Rows are points. The window is the flat piece filled in between its corners: a triangle in 3 columns, a solid with four corners in 4, and so on. A path goes straight from each point to the next, and from the last back to the first. List the points from which the path goes on through the window.

Window, 3 rows:
-36 55 6

-26 -7 -19

54 11 21
Path:
(1): -4 -4 -37
(2): 35 7 -43
(3): -26 11 10
(4): -28 -13 5
(5): -15 10 -51
(6): -53 48 -19
(7): -54 -8 16
(8): -38 1 3
Through the window after points: 2, 4, 8

Window:
40 -14 49 15

-22 28 -3 6

7 19 -5 19

29 -30 -15 -41
Path:
(1): 46 -5 1 -38
(2): 15 -32 -6 -28
(3): 13 -28 -14 -20
(4): 47 -9 -4 -60
(5): 51 7 20 -11
(6): 14 -43 -2 -24
(7): -13 17 14 31
(8): 27 42 44 -5
Through the window after points: 3, 5

Window (6 x 6):
20 6 31 7 -5 -35

0 11 -14 27 17 -2

37 21 -27 -12 -13 20

-35 9 -38 39 -16 -53

-19 17 -25 -16 -17 8

-20 -6 4 21 -31 -19
Path:
(1): 9 41 9 2 -17 -29
(2): 12 -3 -28 11 6 1
(3): 13 -38 11 11 6 -14
(4): -21 24 -12 29 -33 -32
(5): 4 22 0 8 -7 4
(6): 13 -10 -3 4 -8 -9
(7): 29 -17 -27 -2 -12 -7
(8): 26 60 -20 -14 -13 36
(9): -10 22 -21 27 -33 -2
(10): -9 -12 3 -5 27 -12
(11): -27 -10 -9 0 -9 -31
(12): 14 30 19 50 -31 -19
(13): -40 42 21 23 -18 -41
(14): 14 -22 -3 7 -20 -8
(15): -38 -9 -40 23 -6 -49
(16): 14 30 6 46 -25 -25
Through the window after points: 7, 9, 13

Window, 8 rows:
-5 -10 15 -5 -38 12 10 15

-32 -24 -18 39 1 17 -21 -30

1 7 20 3 8 24 4 -16

-6 20 5 -15 -4 14 -3 -4

-6 10 -12 9 -6 1 60 -29

-7 0 0 22 -11 -11 0 16

15 -15 19 -27 -8 -23 11 -16

-6 -10 1 -16 6 45 -17 21
Path:
(1): 6 6 3 -12 -11 10 3 -14
(2): -26 -1 19 -8 12 -23 24 9
(3): -32 4 22 1 -17 -4 12 2
(4): 37 -1 -10 -9 11 25 -27 2
(5): 10 -12 1 10 -26 28 -15 -30
(6): -12 10 22 -4 20 15 0 12
(7): -26 -13 9 4 6 16 -1 -14
(8): 17 0 -9 4 -14 1 16 -15
Through the window after points: 1, 7

Window, 9 rows:
-1 20 42 -28 -1 12 -26 -48 16

-3 3 37 26 13 11 7 15 -13

-7 -3 40 -6 -30 -25 17 28 44

-4 -7 13 18 9 27 -15 3 40

-6 -11 17 -14 -20 6 -21 53 14

-30 -40 -17 0 22 7 -7 7 -3

15 -39 -18 0 -20 -15 31 31 -2

-22 6 -16 -21 -28 0 5 10 7

-7 13 -37 -17 46 -9 -32 -51 4
Path:
(1): -2 -9 -6 -20 -4 11 4 33 24
(2): -5 -9 15 -4 16 21 14 20 4
(3): -21 -29 -43 8 -16 -34 -25 9 11
(4): -15 -30 13 29 -16 -22 -2 -1 9
(5): -10 -2 8 -13 23 19 0 15 1
(6): -13 -16 -3 -32 3 2 7 36 46
(7): 4 -2 29 9 -31 -19 9 -1 4
(8): -5 -9 11 27 -5 2 -25 -9 11
(9): -11 -8 7 -19 12 15 -5 -2 1
(10): -21 -3 28 -59 14 16 -3 -21 56
(11): 15 4 13 60 -23 -19 2 6 -40
(12): -8 -11 41 15 -18 -8 -37 2 -4
Through the window after points: 4, 6, 12

Window:
15 9 -1 16 41 58 -7 8 -14 13 -36

17 4 15 26 -13 -7 -10 9 -2 34 -29

20 3 -12 -11 -7 14 41 27 2 -36 50

4 24 9 -33 4 -19 -35 -41 26 12 10

8 31 -26 5 8 -18 42 -32 0 -12 5

23 39 -3 16 -28 23 -20 14 -15 -15 4

50 -16 -19 48 13 31 -9 -13 -12 51 10

-2 -22 -42 -12 5 43 -15 23 11 -7 -13

3 -15 -22 -15 21 -38 0 30 4 -21 25

0 -45 -10 25 -4 -16 -22 -21 8 0 5

-25 42 18 9 34 -18 -9 -5 8 45 7
Path:
(1): 28 60 -18 55 5 14 -10 -8 32 15 0
(2): 11 -12 2 2 5 -8 -4 1 -12 7 9
(3): 5 -4 -6 1 19 -7 6 -1 -20 36 -4
(4): 21 38 -11 30 -11 10 -26 -21 31 -19 -1
(5): 32 -23 -11 29 -13 -33 -50 18 59 -13 33
(6): -7 15 -17 -16 10 18 27 -9 -34 15 -5
(7): 13 -3 24 5 -19 -15 9 -6 -38 6 16
(8): 17 25 -54 3 26 22 -15 8 49 -14 6
Through the window after points: 7

Window (12 x 12):
-11 -9 -17 18 1 3 4 -10 9 -1 4 1

-5 13 29 3 6 3 16 6 13 -5 -5 14

-3 -11 0 -13 9 -3 -1 5 8 -9 0 21

-12 -7 -7 7 22 4 9 3 2 14 -3 -13

-7 -2 13 -11 -20 -1 -19 2 -3 14 -9 1

3 -4 9 -4 7 10 -6 -5 8 -17 1 -5

-12 11 -28 -38 -60 -12 4 9 2 -1 -12 -36

-3 -6 15 -3 2 -18 4 -4 -3 -12 7 4

16 -2 17 -16 6 1 -13 -29 7 50 -2 12

15 -11 -17 20 5 -1 2 10 7 6 -5 -11

8 14 -2 4 8 4 -5 -1 -11 2 -2 7

13 -6 9 7 -1 17 15 -3 -18 8 -16 3
Path:
(1): -9 -13 20 -7 -11 -5 -1 10 7 28 27 7
(2): 3 4 2 -11 -9 1 -11 -10 -2 10 -20 -3
(3): 15 12 8 1 16 -9 9 4 2 12 -37 0
(4): -12 -20 -13 0 -17 11 -3 -15 5 -3 36 -1
(5): -5 -4 -1 2 9 6 1 5 3 11 7 -5
(6): -7 -7 -5 -3 17 -13 14 -14 2 8 -31 -6
(7): 2 10 -9 -2 -2 4 -1 -12 -9 -2 -32 13
(8): 3 0 12 2 7 0 -3 8 1 5 21 -5
(9): 4 -13 -5 3 -4 10 -2 0 0 2 8 3
(10): -10 13 10 -17 10 -23 3 -10 2 1 -27 -11
(11): -8 -1 -24 -2 -12 -1 -7 -13 -18 -12 -37 -19
(12): -1 -5 3 -3 5 1 12 6 17 7 17 7
(13): 9 -5 18 12 -11 18 -3 17 5 3 20 19
(14): -7 6 -2 -14 -1 -7 5 -11 -7 1 -17 -7
(15): -4 -6 -1 -4 9 1 -8 -3 5 -7 -14 -3
(16): -8 4 5 -1 -12 1 20 12 -6 37 19 -2
Through the window after points: 1, 5, 7, 15

Window:
-27 6 -25 -19 -25 15 8 -1 -12 23 -9 13 44 -2

-8 -1 -8 -15 -4 -7 -24 -5 23 -12 -4 -9 -23 -12

20 -34 -10 23 -9 5 35 9 -17 -8 -11 -24 -4 -28

21 -7 19 19 -17 -10 -12 -8 11 1 26 -1 -6 -3

-24 25 -7 48 30 -27 -2 0 -11 -1 7 30 -5 21

19 10 -38 7 -44 6 21 -10 0 6 -14 -3 -11 46

7 60 -24 2 -22 -4 10 18 16 -22 21 -2 -16 -7

-25 -23 47 -1 27 -3 22 -15 19 -29 -22 -23 15 18

0 39 -8 -13 -21 11 -20 3 -22 -13 6 -29 13 -6

9 -19 -20 5 5 -31 3 -17 0 -13 52 -21 -46 -3

-9 -15 -22 -36 -38 25 2 14 -11 -25 -7 7 14 7

16 19 36 -18 -13 -2 13 -37 13 -25 -6 -11 -36 3

-9 -25 2 2 14 6 19 18 -1 16 34 -13 -51 -8

-10 -10 11 -16 32 -50 16 12 -7 -10 -19 16 18 56
Path:
(1): -5 11 0 -4 -28 -11 7 -6 -8 -16 -1 -12 -6 8
(2): -46 -6 2 8 -21 -20 30 30 -28 -12 -16 -13 -5 24
(3): 23 7 -12 -4 1 -3 -1 -12 9 0 11 6 -10 2
(4): 28 9 -24 -11 -4 5 15 -3 -4 -14 26 -2 -24 -1
(5): -33 0 22 23 -21 -4 -6 -4 14 -2 -16 -15 -4 -8
(6): -26 3 -18 1 -15 -26 -1 4 3 -1 -6 -8 3 9
(7): 37 -20 8 -5 23 18 18 5 -11 -19 35 7 -15 10
(8): 11 9 -11 2 5 -1 -1 6 9 -9 2 7 13 13
Through the window after points: none

Window (14 x 14):
-3 8 43 1 -23 19 -18 15 10 -8 7 -18 -10 -13

17 6 12 -19 18 -4 -19 -8 16 -8 0 17 -16 -10

6 -1 -10 -5 7 15 -22 -13 -6 32 14 3 -9 -5

-30 7 -7 9 8 -24 -18 -26 -25 3 17 -11 15 19

20 -22 29 27 -13 12 -22 21 31 -48 -2 27 44 -38

2 30 -5 -9 6 -58 -5 60 -1 15 0 53 53 -31

-3 14 -4 -32 22 16 8 -7 -14 9 -7 -21 6 -3

-11 -3 28 -29 1 15 -6 -25 -8 24 6 8 9 0

-15 -10 -9 -15 3 2 2 -16 16 19 -8 -4 -13 10

10 16 3 15 8 2 12 0 5 2 -9 38 0 -16

-19 10 -8 -18 -10 11 -26 -9 -12 -6 -6 11 -3 2

25 3 0 -25 -19 -3 17 -9 -17 7 -1 -8 -10 2

-1 15 -4 4 -4 -16 -20 -40 0 35 -18 -1 4 -15

44 -2 5 1 18 14 3 7 5 -6 -38 19 21 32
Path:
(1): 3 -1 15 -4 2 -10 -11 9 -5 -3 -8 17 15 -20
(2): 22 18 -4 9 -8 14 -17 -1 22 -1 17 16 35 1
(3): 13 44 -8 -16 -14 9 -11 -4 4 -8 8 33 21 -11
(4): -4 -23 13 16 18 -5 10 -4 -3 13 -19 7 -16 -4
(5): -8 -20 14 10 6 -14 -22 10 -10 -18 -28 14 -2 -5
(6): 9 22 -1 -11 -6 10 -10 -23 16 11 19 5 19 -13
(7): -7 5 4 -9 -15 4 -14 -24 15 8 11 9 16 6
(8): 14 5 0 -7 22 -1 4 24 -22 -8 -38 8 -11 -5
Through the window after points: 3, 5
